Every row gives one point. A path goes straight from each point to the next, and from the last back to the first. The post is the endless flat space through its rows: a point in 2 columns, a line in 3, a plane in 4, and so on, so that a path can go around it. Count how often the path circles the post. Going back the other way cancels.
(in the rows, 128 means zero)

Post:
[[147 145  92]
 [140  97 208]]
Path (9 x 3):
[[136 171 128]
 [104 126 189]
 [ 99 100 123]
 [157  41 150]
 [190  61 140]
 [125 107  63]
 [116 116 156]
 [106 183 209]
 [160 172 170]]
Times around: 0

Post:
[[140 117 108 201 135  64]
 [146 154 171 143  45 146]
 [118 100  84  78 161 163]
 [106 101  99 103 242  72]
 [139 149 113 158 197 141]]
Path:
[[178 179 152 112 138  99]
 [115 160  97 113 171 154]
 [123 178 159  26 138 124]
 [159 166 140  93 211 127]
 [110 138  75  68  88 134]
 [ 77 154 157 153 150 110]
 [ 97  63 101 202 216 115]
 [151  98 112 155 170 102]
 [165 123  79 162 110 111]
 [128 198  60 180 145 156]
 [ 86 180 136 144 182 186]
 [103  32  75 150 124  90]
 [199 101 117 165 149  92]]
Times around: 2

Post:
[[153 143  75 200 116 229 128 202 124]
 [159 146 100 174 148 165 189 123 142]
 [124 185 102 206 148 164 197 188  70]
 [ 83 145 204  62 184 163  50  63 196]
 [128 159 102  95 129  77 155 147 130]
 [ 96 130 208  73 118 152  67  28 141]
 [102 153 187  58 115 115 185 130 167]
 [ 86 158 152 133 107  44 181 132 178]]
Path:
[[127 167 203  95 118 195 148  94 136]
 [ 40 193 111 130 179 118 172 131 163]
 [ 60 137 166 137 128 116 163  97 157]
 [125 112 139 131 146 163  97 134 147]
 [162 146 140 204 163  74  74 130 146]
 [142 174 194 177  81 125 148  45 218]
 [ 60 224 193 150  94 153 216 161 129]
 [ 99 150  82 124  59 160 139 138 102]
 [121 210 107 154 107 171 110 122 107]
 [156 149 146 141 105 107 177 140 215]
 [150 106 133 114 152 105 139 158 121]
 [ 83 104  99 140 161 132  79 107 131]
 [112 141  93 159 141 165 130  91 165]
 [ 86 197 202  35 102 177 219 150 146]
 [188 147 113 139  88 147 171 108 171]
 [199 135 174  71 174 116 177 117  92]
 [ 82 109 194  57 156 142 107  89  94]
 [ 94 118 107 107 139 152 204 137 105]
 [111  88 164 149 136 135  93 130  91]
 [164 156 170 199 109 165 162 150 145]]
Times around: 0

Post, 11 rows:
[[177 110 125 191 186 171  71 142  58 110  66 182]
 [141 113  68 151 160 172 151 142  94 129 134  85]
 [136 112 106 146 157 115 140  48 102 108  65  43]
 [181  75 136 155 122 140  58 114 165  72 109 138]
 [138  69 124 207 181 100 161 144 144 100  53 104]
 [133 150 155 128 198 208 130 170 161 111 160 189]
 [153  80 114  84 169 135 119 179 139 108  99 109]
 [108 152 101 152 176 173  96 165 147 222 135 125]
 [134 128 152  80   7 173 151 118 174 160 151 121]
 [122 141 161 117  90 131 191 130  85  99 200  50]
 [156 117 148 157 127 125 150 121 136 170 165 232]]
Path (25 x 12):
[[131 105  94 142 170 183  56 138 114 144 139 150]
 [ 96  81  83 120  89 110  92 100 151 135 112 104]
 [104 165 151  94 127 151 153 168 203 125 148 144]
 [144 164 139 167 208  88 126 154 176 108 187 157]
 [123 141 111 144 239 138 156 106  62 114 106 151]
 [ 88 125 130 154 151 155 104  83 178 143 110  71]
 [157  66  93 169 145 161 155 122 132 119 175 124]
 [160 118 144 155 213 175 120 152 142 152  83  65]
 [168 101 172 166 150 122 176 215  91 100 107 131]
 [191  84 156 102 118 101  99 146 106 185 158  83]
 [155  76 138 166 138 177  68 113 121 120 101 148]
 [127  83  98  73  86 149  59 138 159 119 143 131]
 [144  96  77 202 176 138 126 117 116  79  94 127]
 [166 122 131 158 110 100  89 174  69 133 136 100]
 [147 198 140  52 114 195 132  88 100 157 117 179]
 [124 138 143 123 146 128 171 156 148 118 153  50]
 [189  93 142 178 240 144  91 113 116  57  84  92]
 [172  49 103 191 141 141  98 169 142 143  98 127]
 [114  65 116 120  98 117 103 138 156 147 114 123]
 [111 107 104 125 135 117 133 132 117 109 111  95]
 [119  44  72 146 176 128 129 100 110 129  83 151]
 [175  70 165 111 113 178  43 104  92  95 153 138]
 [230  65  98 141 174 158 138 146  92 143 144 157]
 [179 106 203 168 154 129 111 138 146 130 105 128]
 [153 103 110 134 178 177 133 102 113 134 141 128]]
Times around: 1

Post, 17 rows:
[[140 137 176 140 162 123 134 103  91  56 109 193 156 112 166 103 130 107]
 [172 147 114 147  80 123 161 147  99 121 152  96 169  71  79 163 156 110]
 [135 147 120 121 104 181 162  97 143 158 152 107 139  87  93 163  99 110]
 [152 166 122 169  95 174 173 125 100  69 132 166 101 123 125 166 156 106]
 [122 154 135 172 112 134 176 127 113 139 157 143 112  79 140 135 185  90]
 [133 171 113 169  52 160 177 104 117 150 132  95 137 123 115 129 151 184]
 [117 136 173 112  77 120 141 152 190 131 166  86 133 144  80 121  76 108]
 [128  94 150 142 122 116  98 124 131 118 200 117 107 115  83 121  74 187]
 [132 165 144 121 135 185 144 143 138  49 143 148 147  95 140  93 190 119]
 [157  97 129 122  94 113 184  74 158 114 175  54 129 123 111 152 114 129]
 [138 132 152 137  67 138 132 140 174 117 144  65  99  77 140 145  67 173]
 [152 174 176 180 148 171 172 116 102  75 110 104 109  88 116  93 146  83]
 [ 86  60 131  99 201 109  78 188 124  84  62 174 105 173 140  98 131 186]
 [ 94 125 190 179 149 171 105 111  91  69  69 160 129 132 144 153 206 159]
 [139  98 161 118 146 102  31 140 164  94  89 164 100 155 110  85 142 164]
 [146  77 173 130  72 118 172 124 218 119 149 113 119  78  60 126  69 162]
 [118 130  90 177 114 124 142 125 177 103 155 101 168 101  89 120 114 114]]
Path (11 x 18):
[[ 66 130 110 190 102 198 120 168 132 137 120 137 165   7  67 151  85 188]
 [119 175 173 152 146 173 116  65  89 112 118 128 112  62 110 114 110 184]
 [188 160 150 119 149  99  86 154 162 131 169 136 124  70  73 110 184 119]
 [149 166 171 167  82 109 124 143 133  53 145  80 117  83 138 121 187 145]
 [100 125 161 140 103 165 149 116 164 101 100  50 127  66 114 131  94 122]
 [155  85 152 106 107 128 134 189 140  63 125 145  89 146  88 105  62 161]
 [134  89 166 107 118 132 122 131 166  47 117 118 116 102 141 112  79 133]
 [177 115 147 145  93 148 108 181 120  90 124 126 140 133 117 142 151 130]
 [134 123 162 185 123 151 102 112 103 119 135 189 118 103 119 159 132 172]
 [128 120 129 120 135 134 167 154 155  99 129 130 113  84 100 135 110 148]
 [110 144 112 117 108 140 127 179 128  86 147 161 118  49  88 100 121 133]]
Times around: 1

Post, 17 rows:
[[101 118 183 145 204 101 121 187 173 154 157 132 136 228 188 100 131  88]
 [118 125 175 123 179  86 151 170 190 108 151  42 139 168 129 125 116 154]
 [167 125 249 115 131 102 226 164 166 138 143  77 126 158 181  67 148 128]
 [121 144 189 146 137  69 176 121 151  93 173 101  79 201 116 116 177 108]
 [131 151 187  97 149 115 109 103 165 112 144  97 157 175 117  50 102  96]
 [139 149  75 115  85 152 104  97 162 177 112 144 180  84  65 183 146 100]
 [126 109  67 104  96  89  84 127 121 120  63  93 180  88 133 165 106  50]
 [ 97 173 175 146  98  87 141 183  48 179 161 176  39  81  19  61  87 203]
 [121 177 162 171 106  81  77 126  37 213 138 140  82  58  52  59 188 243]
 [158  85 103 173  94 186  77 115 145 109  39 107 175 153  97 162 116  88]
 [ 99 135 114 118  70 177 107 117  15 228 185  99  35  48  47 103 142 194]
 [122 153 125 118 177 181  96 100 124  94  55 103 174  93 128 202 134  55]
 [170 111 115 123 187 116 192 137 151  69 166 108 151 167 175  76 137 136]
 [166 130  84 125 124 149  82  56 169 135  55 130 125  78 157 182  84  95]
 [121 146  92 118  59 174  50 129 153  74  70 131 178  77 158 204 123 114]
 [146 124 136  99 173 114 135 193 226 110  94  96 109 173 149  74 174  83]
 [ 97 110 151  74 158 107 174 126 162 129  80 123 132 215 144 114 140 137]]
Path (20 x 18):
[[ 90  90 162 157 164 123 107 167 146 151 124 157 161 142 145 122  98 164]
 [114 103  86 112 101  49  86 189 176 117  82 144 114 167 107 107 175 155]
 [155 127 153 128 175  63 135 118 129  60 115 108  97 181 114 146 104  78]
 [161 120 119  54 119  72 153  48 137 125 107 115  88  72 142 155 180 152]
 [169 149 129  98  84  68 124 104 119 105 133  88 145 103 113 105 180 122]
 [126 216 127 120 200 164 131 118 120  46 152 109 116 197 125 149 143 140]
 [139 152 172 150  71 106 130 148 137 150  90 176 134 141 128  75 106  90]
 [ 47  83  49 160 141 103 109 178 173 102 129 122 141 163 107 172 159 127]
 [174 114 170  88  96  76 122 114 123  71 139  99 147  53 123  29 116 103]
 [145 141 218 140  53 159  88 185 162 179 136 114  91 101 141 120 135 157]
 [164 126 129  93 127  96 149 144 100 203 114  71 117 147 133 127 160  87]
 [183 146 140  78 121 130  91 101 143 144 120 137 160 144 141  88 117 107]
 [132 120 159 102 180  70 118 183 125 153 137 100 108  75  76 102 184 175]
 [127 104 132 143 139  90 147 152 131 116 172  69  89  32 130 156  89 145]
 [110 101 107  73 167 108  81 112 111 166  81 103 180 163 120  96 172 152]
 [183 142 140  78 146 129 167 140 158 131 153  98  96 174 117  79  93 127]
 [125 157 191 142 103  96 113 100 158 187 106 142  75 205 150 118 181 120]
 [ 97 167 133  79 163 147 110 151  58 210 118 137  87 179 130  85  72 172]
 [133 142 156 175 122 129  89 148 183 164  45 103  95 174 165  86 141 165]
 [132 105 121 149  81 145 152 158 169 210 136  90 147  83 138  88 144  87]]
Times around: 2

Post, 17 rows:
[[140 151 149 127 124  95 163  95 115 143 143 149 125 149 151 157 113 146]
 [142  82 121 127 134 103 147 177 153 166 129  89 129  94  79  96 131  86]
 [150 127   7 122 147 148 101 129 158 122 116 116 131 137 113 123 166 117]
 [167  74 117 142 124 141  94 168 112 151 158 106 131 110  94 156 122  71]
 [141 140 118 154 124 141 117 106 157 156 153 130 134 155 165 116 115 127]
 [140 125 184 128 148 132 124 136 113 151 135 101  87 161 155 144 129 167]
 [215 133  46  96 124 151 107 121 170  74 115 106 139 135 147 100 131 125]
 [120 104 131 145 112 124  95 136 126 121 124 105  96  89  97 115 134  88]
 [145 175 139 135 123  97 131 133 123 127 182 112  75 186 159 138 119 140]
 [146 133 119 122 131 158 107 177 164 128 130 120 124 112  79 131 166  97]
 [118 145 164 117 134 113 121 136  95 122 160  95 151 208 145 132 113 155]
 [155 146  63 103 165 182 126  93 162  80 148 111 125 151 140 115 115 101]
 [142 137  99 134 165  91  68 186 134 151 132 149 102  82 125 120 153  79]
 [167 107  44  76 115 166 131 120 171 119 113 159 124 141 130  79 133  90]
 [137 129 111 152 129 138 124 178 134 134 101 126 113 139 127 113  97  96]
 [124 187 144  96 110 123 116 119 126 162 163 112 108 165 164 163  69 161]
 [ 96 134 142 140 116 140 156 152 113 120 188 121 118 146 144 139  95 165]]
Path (27 x 18):
[[222 142  92 150 118 155  87 121 108 193 134 124 176 187 170 158 140 139]
 [130 167  91  87 133 147 124 135 128 119 168 177 125 173 136  99 101 103]
 [116 137 158 144 165 109 117  92 124 128 142  67 133 194 149 103  99 136]
 [196  99  60 156 130  67 109 155 147 133 150  96 118 127 146 109 127  97]
 [160 148 105 141 135 115 138  97 178 106  99  96 130 152 131 115 179 112]
 [154 148 129 132 124 150 126 168 118  83 154  93 163 138 131 125 154 148]
 [113 148 141 159 149 188 164 135 141 122 215 153 146  93 113  99 115  81]
 [175 126 123 138 158 121 136 191 139 115 125 141 174 152 118 117 153 145]
 [136 132  57  90 160 138 151 124 130  77 236 150 140 148 134 198  85 146]
 [114  66 112 190 109 146 144 116 124 208 131 119 112 165 179 155 108 117]
 [149 121 136 121 112 101 133 176  88 128 126 145 121 142 145 135 157 150]
 [ 79 136 124 158 157 198 131 155 100  97 164 111 100 204 141  84 122 142]
 [172 112 114 106 164 167 179 191 151 138  95 107 139 137 107 107  94 129]
 [145 135  51  87 142  89  86 102 136 157 140 165 144 134 145 119 125  99]
 [141  91 119  81 158 116 107 130 114  78 135 142 119 125 112 148 148 102]
 [ 91 153  92 122 157 146 129 155 131  89 183 157 102 100 156 141 135 125]
 [155 126 117 148 127  94 144 128 121 176  97 111 179 124 132 127 123 127]
 [157 169 145 114 169 127  95 143 181 160 115  90 104  72  84 110 129 108]
 [149  95  84 136 120 148  53 100 122 124 145 134 146 152 143 114  57  91]
 [117 115 118  84 114 189  55 162 174 156 151 109  75 125 132 160 113  98]
 [115 159  28 110 125 157  73 143 143  64 137 102 118 161 127 116 155  67]
 [130  96 109 106 111 171  81 155 104 123 152 108 106 130 140  85 122  94]
 [178 152  85  98 121 109 103 147 159 123 105 112  74  85 161  82 124 119]
 [184 131  75 122 141 160 105 137 145 117 187 141 115  65 105 123 174 131]
 [173 111 145  84 147 136  92 105 152 174 145 126 138 143 100 145 126 104]
 [149 100 121  83 144 140 116 131 146  90 172 100 105 182 118 126 169 123]
 [ 73 146 107  73 127 179 126 194  98  71 115 132  82 164 110 149 143 122]]
Times around: 5

Post, 17 rows:
[[152 183 119 144 138  92 197 187 131 132 124 146 110 140  89  90 147 145]
 [ 85  69 119  90 134 172 111  97  89  95 141 191 141  89 136  94  84 167]
 [139 129  49 111  41  62 157 183 108  83 120 170 119  91 142 107 147  39]
 [155 118 113 155 121  96 132  58  77 105 150 146 176 152 198 126  51 129]
 [157  98 144 183  94 221  59 164 204  74  72 104 135 181 123 181  35 160]
 [ 88  17 115 128 140 100 108 195  55 123 152 128  88 115 108 180 141  99]
 [115  97 162 195 135 124 178 176 149 110 101 163 217 130  72  93 110 135]
 [120 159  75 148 118  89 144 149 110 123 104 121 112 112 110 127 168 125]
 [125  84 103 102 130 114 221 110 115 137 106 191 135  89 110 167 218 151]
 [172  92 131 144 122  54 121 164 131 110  97  84 170 140  81 106 102 120]
 [105 130 127  79  87 148 144 109  97 118 155 132 139 110 111 112 187  98]
 [144 140 126 163 149  65 166  93 129 121 146 144 154 104 119 169 102 108]
 [128 144 103 114  75 125 194 119 113  65  55  91 163 126  91 183 135  83]
 [121 129 134 118  93 146 134  78  30 137 100 176 161 144  80 148 127 128]
 [167 116 124 157 197 119 104 158 102  67 132 133  74 136 159 101 113 113]
 [119 135  59  83 131  16 106 149 150  60 124 157 134 136 133 153 132  90]
 [167 180 114 117 166 145 116 151 115 160  79 149 187 103 114 137 119 163]]
Path (23 x 18):
[[127 109 128 177 142 164  93 139 146 107 178 114 166 122 114 158 121 111]
 [127 160 149 136  73 136 240 115 123 133  86 159 193  96  71 101 135 216]
 [111 124 145 209 165 124 204 230  62 115  84 178  76  44  63 227  68  45]
 [177 133  96 168 142  51 180 123 176 128  76 195 173 139 105  66 138 128]
 [105 149  21 120 107  94 194  84  69 123 177 161  78 129 161 116 172 122]
 [149 121  99 185 141  99 143 156  75 173 113 125 182  95 114 106 142 161]
 [102 122  85  40  52  82 154 140 159  93 147 149  48 132 151 132 131 208]
 [164 198  99 228 107  76 133 176 153 109  56 151 154 166 129 103  71  87]
 [151 155 150  55 162 148  89  99 149 116  76 174 174 173  92 130  43 171]
 [156 136  40  64  97  99 114 158 156  90 120  78  68 144 141 160 195  86]
 [ 96 121  96 168 150 152 146 167  59 127  98 170 122 143  82 170 161 177]
 [100  35 168  46 112 194  56 105  23  75  74 195 160 130  57 156  86 152]
 [ 83  86  96 196  53  77 118 209 144 105  83  65 147 144 156 145 107 132]
 [124 149 162 140 133  70 162 139 142 173 159  93  92 186  42 184 142 150]
 [120 139  52  47 142 178  82  31  75 112 139 138  63 162 160 182 153 171]
 [200  88 119 242  83  99 136 142  90  61  41 141 193  94 101 182  26 101]
 [ 69 158 164  85 105 125 104 186  89 115 159 142 124 170  86  57 181 148]
 [ 72 131 147 124 102 108 113 180 141 161  80  72 177 120  51 189 158  86]
 [ 76 108  90  77 119  52 151 144 109 183 151 114 161 175  72 125  98 197]
 [ 95 105 126 116 162 117  91  91 111 106 132 152 182 122  51 124 147 174]
 [ 76  33 115 118 158 199 135 172 142  35  59 181  87 102 115 226  92 173]
 [ 96 127 104 111  52  55 186 111 137 192 111 145 134  67  91  90 198 164]
 [136 135  85 161 130  91 211 202 111 161 121 137 111  96 109 212 193  37]]
Times around: 5

Post (17 x 18):
[[146 148 106 114 208  72 147 101 126  99 140  88 161 200 112  88 103 139]
 [126  90 151  83 135 136 127  98 134 127 103 108  74 147 119 159 190 175]
 [114 101 171  99 121  83 137  96 101 160 147 147 227 126 122  91 108  75]
 [115 158 121 147 113  93 156 163  78 118 150 125 146 188 156 140 150 186]
 [104 140 147 151 141 149  98 111 115 160  89 179 135 149 130 162 110 169]
 [118 150 160 136 102  82  97 126 155 156  97 115 166 106 130 231 117 150]
 [119 119 111 162 166 122 192 105  82 144 193 108  58 155 178 121 202 139]
 [119 129  51 139 143  77 114  69  55 100 193 112 153 125 124  77 150 136]
 [ 75 129  47  58 131 109 134 167 173 100  96  80  22 111 153 180 170 144]
 [170 198 166 121 141 134 118 175 122 132 134 155 128  90 101 124 162 133]
 [127  73  46 104 175 134 163 210 101  97  91  66 130  70  61 144 151 117]
 [132 148 133  86 103  86 168 116 115  63 111 128  78 111 137 154 161  80]
 [ 93 141 115 146 122  86  87  74 135 114  50 134 140 120 142 147 198 126]
 [116 119 134  47 194 149 113 161 114  75 139  32  74 134 175 126 189  98]
 [124 150  87 128 108  95 193 184 104  95 120  99 155  55 111  80  94 156]
 [177 130 129 105 156 149 128 107 126 102 168  96 163 151 157  86 145  72]
 [163  97 150 125 166 115 125 176 137 149 154 136  73 122 160 105 114 166]]
Path, 31 rows:
[[108 133 105 161 160  14 136  52  66 166 133 192  82 194 125 141 147 191]
 [118  56 138  88 119  95 149 146 101 118 126 129 124 146 142 191 176 131]
 [ 98 169 151  62 114 106 143  73 119  40 120 158 131 139  91 100 161 175]
 [161 103 110 102 167 136  90 179 119 103 179  86  80  79 139  70 115 168]
 [102 121 165  75 151 106 135 115  43 126 163  98 133 199 118  22 134 141]
 [115 213  94 120 167 159 134 114  60 120 133  42  71 186 195 128 182 216]
 [116 104 128  79 118 104 168  79  65 110 128 181  95  49  97  87 169 201]
 [ 85 107 120  72 165  81 145 122 114  57  80 143 128 135 157  77 153 161]
 [115  96  85  90 196 144 146 129  70 120 118  38 179 167 151 158 168  72]
 [178 110 222 112 123 112 153 126  24 111  90  93 163 105  85  80 151 122]
 [128 162 105 151 158 135  98  90 101  84 108  66 146 159 116  85 150 156]
 [ 87 146 111  57 148  72 140  86 200 101 157 125  52 100  72 195 146  92]
 [123 135 170  69 145  80 163 142  91 108 148 144 185 176 101 100 116 163]
 [136 111 112 115 203 136 137 123 119  82  57  38 108 124 105 160 244 149]
 [124 132 134  93 142 112 121 142  94 167 145 106 159  67 121  91 161 127]
 [101 117  88 158 125 105   7  63  88 141 148  84 164 121 181  42 193 173]
 [126  98 126 152 140 147 160 114 130  83 101 131  41  99 123 103  33 192]
 [106 153 130 127 195 115 113 136 134 122 126  89 197  89  90 159 170 157]
 [ 97 112  81 143 173 104 147 132  98  95 186  45  93 136 165 214 201 171]
 [ 71 202  97  70  75 104 144 120 172 113 179 136  89 122 120 129 133 174]
 [ 92 158 110  80 148 101 103 173 158 122 146  34 152 182 175 140 113 120]
 [105 183  25 125 107  58 121 162  97 145 105 111  85  73  80 102 120 204]
 [109 167 136 124 122  78 235 141  70 188 126 164 156 134  80 114 197 187]
 [109 169 132 114 105  74  81 101  84 131 178 179  89 122 162 188 149 198]
 [136 103  87  42 202 138 180 135 122  77 173 119  20 157 141  83 175 103]
 [109 136  61 125 201  88 180 175 115 155 112  84 103 145 166 208 175 148]
 [164 114 157 142 143  75 121  59 122 184 159 164 170  90 123  26 101 120]
 [166 140 127  92  81 105  33 117 171 158 182 111 143 152 155 117 161 188]
 [102  63 173 132 128  71  63 111 169 100 101  56 199  79 127 222 123  80]
 [132 142  92 137 171  95 117 125  96 130 135  91 178 123  50 173 169 206]
 [ 83  71 134 147 193 124 212 122  86 107  82  30 148 158 187  76 154 198]]
Times around: 1

Post:
[[130 181 171 106 111 170 145  51 108 111  97 127 135 171 170 115 115 159]
 [153 145 122 109  70 179 199  88 115 103 133 129 110  85 108 145  73 140]
 [136 172  95 114 132 119 121  98  70  78  71 147  87 140 172 142 174  65]
 [126 168 124 120 146  96  84  84 128  92 132 153 139 147 134 179 144 121]
 [103 191 129 165 123 102  98 118 117 146  68 139 100 129  88 134 125  74]
 [128 122 116 158 131 115   7 127 107 132 180 101  47  80 138 145 132  88]
 [136 219 143 206 166  68  82  76 178 110 159  97 109 147 158 172 149 128]
 [ 98 138  76 120 134 140 139 108 107 126 126 124 105 161 158 147 139 118]
 [107 152 195 190 106  71 126 172 125 185 130 127 166 117 148  91 127 113]
 [ 91 117 157 146 179 110  88  89  44 125 118  71 139 137 132 140 109  77]
 [122 192 102 155 173 129  98 122 139 152 143 171 108 110 162 122 153 107]
 [154  97 112 125 164 100 100 144 142  83 179 158  46 121 120  89 126 114]
 [ 65 150 121  96 148 103 152 123  48 123 129 138 120 177 131  99 184  70]
 [144 126 133 175 130 120 176 149 116 153 132 157 134 136 107 155 173 136]
 [116 113 114  90 100 161 158  83 133 140 102 147  60  66 151  89 126 136]
 [148 153 200 164 122  72 115 152 153 154 125 119  76 134 147 154 105  90]
 [ 81 163 174 145  58 174 154 157 217 177 115  98 108 123 142 131 139  82]]
Path (27 x 18):
[[ 92 158 159 185 232  78  60 111 149 108  87 136  91 151 133 148 164 111]
 [126 208 120 178 168  96 138 136 116 137 154 115 146 131 160 176 104 166]
 [163 167 123 139 119  81 110 120 107 133  82 130 148  60 118 163 108 106]
 [135 102 200 137 110  68 132 138  71 135 171  83 163 117 173 109 203  53]
 [ 95 108 163 138 144  60  67 134  70 132  94 121 117 122 147 112 108  22]
 [117 187 184 134 150 113 102 117 129 125 102 187  57 101 142  80 119  62]
 [ 81 172  87 121 206  38 137  70 110 107 101 123  81 140 175 188 155  92]
 [ 96 195  80  82  93 162 134 111 103 109  90 138 140  88 156 112 145  87]
 [168 120 170 134 107  62 101 141  97 108  81 124 132 132  93 151 132  63]
 [117 177 103 124 120 174  97  99 100 137  84 107 121 179 150 104 133 111]
 [180 172 108 148 149 131 112  92  61  63 105 130  97 107 136 121 165 121]
 [135 143 108 158 108 130  97 168 134 112 138 157  68 111 132 136 188 105]
 [139 134 150 171  78 159 126 183 142 122  55 170  97 124 103 189  71  75]
 [118 145 144 115 126 123 122 133 101 116 144 145 101 124 116 123 116  56]
 [163 106 157 130 104 135 156  95 189  99 113 106  58 129 116 158 166  98]
 [153 206  98 154 119 129 109 126  96 104  91 153 111 142 111 140 168  82]
 [ 60 182 115 159 126 111 120 117 157 191  90  67  50 132 165 159 202  76]
 [147 116  86 161 156 121  93  88 140 172  81 112  72  46 111 152 127  80]
 [168 166 140 157 127 130 153 106 133 131  87 148  78 150 129 106 128  77]
 [138 172 108 113 118 178 117  69 147 114 110 158 122  60 156 175  67 110]
 [ 42 203 131  76 105  98 145  75 112 157  68 160  49 109 107  97  68 109]
 [ 80 182 186  97  75 125 167 121 136 103  56 106 142 148 139 142 105  97]
 [ 88 153 146 124 107 102  82 100 123 147 145 163 110  51 135  94 162 123]
 [108 176  83 146 122 143 139 119  88 131  94 160 113 122 164 126 126  75]
 [119 190  74 149 111  85 147  79 120 132 111 129 111  99 177 120 121  99]
 [137 146 109 177 109  54 120 123 130 161 102  74 124  93 180 160 180  94]
 [179 144 146 147 153 113 133 115 171 102 135 155 142 120 162 182 150 168]]
Times around: 0
